Each row of a before or after table is a point. One or more steps were done to the points. Then noise was added and the rows were shuffled. The steps act on columns, c1 being the first. Name the steps. A step turns or swaps two columns, mirrors them in a line or flattens them onto one, adds a multiple of one to another, or multiplies or shifts one. Angles are multiples of 10 degrees, from the lower column toward the higher: turns from -170 to 170, lines from 10 to 170 but not 90. Use the fewest steps. Two steps may share a column if one is a turn and the other turns, adds or multiplies; they go together, in the order done. Otherwise the lowest column goes first.

Before (11 x 3):
[[ 0.45  0.15  0.03]
 [ 0.14  0.25  0.32]
 [ 0.78  1.12 -0.20]
 [ 0.02  0.86 -0.47]
 [ 0.40 -0.34  0.36]
 [ 0.03  0.26  0.18]
 [ 0.13  0.84  0.67]
 [ 0.10 -0.07  0.30]
 [ 0.10  0.33  0.31]
 [-0.29  0.63 -0.69]
 [-0.64  0.48 -0.62]]
After (11 x 3):
[[-0.30 -0.04  0.29]
 [-1.29 -0.12 -0.23]
 [-0.23 -0.16  0.20]
 [-0.27 -0.13  0.30]
 [-0.40  0.23  0.08]
 [-0.01  0.09  0.28]
 [-0.01  0.53  0.35]
 [-0.68 -0.50 -0.47]
 [ 0.06 -0.80 -0.57]
 [-0.74 -0.42  0.70]
 [-0.37 -0.61 -0.68]]
Steps: turn c1 and c2 by 130 degrees

Before (10 x 8):
[[-0.40 -0.15  0.40 -0.04 -0.56  0.06  0.39 -0.33]
 [-0.13  0.44 -0.93  0.22  0.16 -0.20  0.35  0.38]
 [-0.29  0.01 -0.22 -0.25  0.75 -0.52 -0.38  0.05]
 [ 0.20  0.15 -0.13  0.13 -0.13  0.56  0.07  0.02]
 [ 0.17 -0.28 -0.52  0.39 -0.22  0.02  0.39 -0.18]
 [ 0.23 -0.66  0.08  0.01 -0.23 -0.31  0.22  0.96]
 [ 0.28  0.14 -0.65 -0.43  0.01 -0.20  0.22  0.00]
 [-0.63 -0.86  0.47 -0.13 -1.14  0.33 -0.48 -0.39]
 [-0.67 -0.83  0.49 -0.61 -0.51 -0.09 -0.47  0.58]
 [-0.72 -0.54 -0.04 -0.28 -0.15  0.56  0.24 -0.60]]
After (10 x 8):
[[-0.29  0.00 -0.22 -0.24  0.75 -0.85 -0.20  0.06]
 [-0.40 -0.10  0.41 -0.04 -0.55  0.10  0.43 -0.34]
 [ 0.17 -0.20 -0.52  0.37 -0.23  0.03  0.13 -0.18]
 [-0.64 -0.60  0.48 -0.13 -1.15  0.53 -0.40 -0.39]
 [ 0.22 -0.46  0.08  0.01 -0.22 -0.50  0.21  0.95]
 [ 0.28  0.10 -0.65 -0.42  0.01 -0.30  0.51  0.00]
 [-0.67 -0.57  0.49 -0.61 -0.51 -0.13 -0.04  0.58]
 [ 0.19  0.11 -0.13  0.12 -0.14  0.89 -0.01  0.02]
 [-0.72 -0.38 -0.04 -0.26 -0.15  0.89  0.44 -0.61]
 [-0.12  0.31 -0.92  0.22  0.15 -0.32  0.20  0.38]]
Steps: multiply c2 by 0.7; add -0.7 times c4 to c7; multiply c6 by 1.6

Before (10 x 12):
[[ 0.41  0.76  0.22 -0.41  0.17  0.64 -0.60  0.16  0.03  0.67 -0.51  0.48]
 [ 0.20  0.43  0.36  0.75 -0.14  0.12 -0.42 -0.55 -0.54 -0.04 -0.58 -0.85]
 [ 0.06  0.37  0.25  0.73  0.22 -0.31 -0.04 -0.13 -0.50 -0.03 -0.79 -0.15]
 [ 0.04  0.07  0.56  0.12 -0.26 -0.07  0.47  0.37  0.10  0.52  0.64 -0.42]
 [ 0.20 -0.36 -0.10 -0.23 -1.15  0.08  0.29  0.29  0.30  0.48  0.61  0.16]
 [ 0.10  0.42 -0.39 -0.27 -0.82 -0.08  0.12  0.72  0.32  0.58  0.49 -0.25]
 [-0.13  0.19 -0.11  0.29  0.39  0.87 -0.16  0.48 -0.11  0.77 -0.26  0.04]
 [-0.20  0.24 -0.26  0.03 -0.78 -0.14 -0.09  0.06 -0.06  0.75  1.06  0.29]
 [ 0.19  0.05  0.07 -0.06  0.53  0.46 -0.77  0.69  0.41  0.41 -0.02  0.14]
 [ 0.37 -0.05  0.17 -0.25  0.59 -0.08 -0.16 -0.09 -0.62  0.17 -0.69 -0.79]]
After (10 x 12):
[[ 0.07  0.81 -0.27 -0.13  0.07 -0.15  0.18 -0.09 -0.51 -0.23 -0.77  0.05]
 [ 0.38 -0.16 -0.02 -0.81  0.66  0.40 -0.09 -0.26  0.03  0.16 -0.48 -0.75]
 [ 0.06 -0.08  0.87 -0.49  0.09 -1.14  0.15 -0.17  0.30  1.01  0.48  0.20]
 [-0.14  0.31  0.41 -0.10  0.88  0.12  0.05 -0.23 -0.07  0.01 -0.25 -0.19]
 [ 0.22 -0.37  0.29  0.26 -0.21 -0.36 -0.26 -0.09  0.29  1.22  0.58  0.11]
 [ 0.20  0.87 -0.68 -0.17 -0.14  0.97  0.95  0.10 -0.54  0.07 -0.58  0.04]
 [ 0.12 -0.01  0.49 -0.09  0.59 -0.57  0.27 -0.50  0.44 -0.23 -0.08 -0.72]
 [-0.22  0.10  0.23 -0.18  0.24 -0.24 -0.24  0.14 -0.05  1.02  1.01 -0.25]
 [ 0.04  0.15 -0.05 -0.04  0.32 -0.66  0.09 -0.67  0.13  0.51  0.63  0.59]
 [ 0.38 -0.26 -0.19  0.01  0.44  0.07  0.80 -0.06 -0.68 -0.44 -0.68  0.28]]
Steps: turn c2 and c4 by -70 degrees; add -1.5 times c8 to c6; turn c3 and c8 by -130 degrees; turn c5 and c10 by -60 degrees; turn c7 and c12 by 120 degrees

Before (10 x 20):
[[ 0.03  0.07 -0.47  0.24  0.33  0.38 -0.20  0.42 -0.58  0.38 -0.72 -0.43
   0.49 -0.35  0.21  0.51  0.38  0.13 -0.09  0.16]
 [ 0.24 -0.58  0.65  0.42  0.51  0.04 -0.35 -0.02  0.09 -0.24 -0.06  0.11
   0.25 -0.09  0.00 -0.46 -0.54 -0.05  0.18  0.21]
 [ 0.08  0.78 -0.07 -0.96  0.00  0.40  0.52 -0.43 -0.74 -0.03  0.48  0.90
  -1.11 -0.48 -0.16  0.42  0.94  0.04 -0.08 -0.14]
 [ 0.12 -0.40  0.37 -0.31  0.48 -0.27  0.50 -0.06  0.38 -0.31  0.38  0.08
   0.18 -0.26 -0.72 -0.42 -0.65  0.09  0.33  0.68]
 [-0.03 -0.09  0.53  0.09  0.25 -0.22 -0.02  0.44  0.36 -0.25 -0.31 -0.16
   0.29 -0.06  0.14 -0.52  0.03  0.28 -0.37  0.44]
 [-0.61  0.41  0.42 -0.01 -0.14 -0.19  0.10 -0.34 -0.25 -0.47  0.68  0.46
  -0.65 -0.43 -0.67 -0.22  0.07 -0.41  0.24  0.45]
 [ 0.22 -0.19  0.03  0.39 -0.11 -0.45 -0.13  0.22 -0.57  0.11 -0.38 -0.48
   0.36 -0.07  0.42  0.21 -0.19  0.55 -0.29 -0.32]
 [-0.05  0.70  0.28 -1.35 -0.09 -0.18  0.07 -0.42 -0.59  0.06  0.49  0.50
  -0.67 -0.74  0.20  0.19  0.55 -0.54  0.21  0.32]
 [ 0.53  0.78 -0.68  0.00 -0.37  0.61 -0.33  0.43 -0.66  0.39 -0.39  0.00
   0.62  0.12  0.06  0.54  0.37 -0.02 -0.88 -0.32]
 [-0.03 -0.62  0.09  0.00  0.36 -0.02  0.13  0.39 -0.07 -0.30  0.80 -0.03
  -0.31 -0.54 -0.15 -0.67 -0.48  0.03 -0.01  0.35]]
After (10 x 20):
[[-0.46 -0.57  0.35  0.04 -0.14 -0.18 -0.41 -0.27 -0.27  0.29  0.69  0.11
  -0.61 -0.44 -0.67 -0.22  0.49 -0.34  0.21  0.50]
 [ 0.38  0.01  0.33 -0.33  0.47 -0.25 -0.56 -0.04  0.36 -0.25  0.32 -0.72
   0.16 -0.35 -0.72 -0.39  0.10  0.09  0.35  0.71]
 [-0.69  0.65 -0.74  0.01 -0.37  0.58  0.55  0.46 -0.70 -0.04 -0.39  0.34
   0.57  0.16  0.08  0.61 -0.01  0.01 -0.90 -0.31]
 [-0.12  0.07 -0.45  0.25  0.25  0.41  0.44  0.43 -0.57 -0.08 -0.73  0.41
   0.43 -0.41  0.14  0.50 -0.41  0.09 -0.04  0.15]
 [ 0.19  0.17  0.05  0.41 -0.05 -0.43  0.17  0.21 -0.59 -0.05 -0.40 -0.14
   0.37 -0.06  0.49  0.26 -0.50  0.57 -0.32 -0.34]
 [ 0.58 -0.15  0.14  0.00  0.37 -0.08 -0.32  0.40 -0.06  0.05  0.76 -0.41
  -0.34 -0.50 -0.15 -0.63 -0.07 -0.03 -0.03  0.33]
 [ 0.63  0.12  0.66  0.39  0.50  0.01  0.07 -0.05  0.10  0.41 -0.11 -0.58
   0.25 -0.09  0.00 -0.46  0.07 -0.06  0.18  0.22]
 [-0.01 -0.04  0.51  0.15  0.23 -0.24 -0.19  0.44  0.34  0.24 -0.31  0.02
   0.31 -0.05  0.08 -0.55 -0.20  0.28 -0.34  0.42]
 [-0.78  0.16 -0.08 -0.95 -0.03  0.45 -0.36 -0.45 -0.82 -0.40  0.51  0.88
  -1.11 -0.44 -0.17  0.46  0.96  0.02 -0.07 -0.17]
 [-0.75  0.00  0.30 -1.33 -0.03 -0.17  0.02 -0.43 -0.56 -0.11  0.49  0.52
  -0.58 -0.72  0.28  0.21  0.46 -0.53  0.18  0.30]]
Steps: turn c1 and c2 by 80 degrees; turn c7 and c10 by -130 degrees; swap c12 and c17
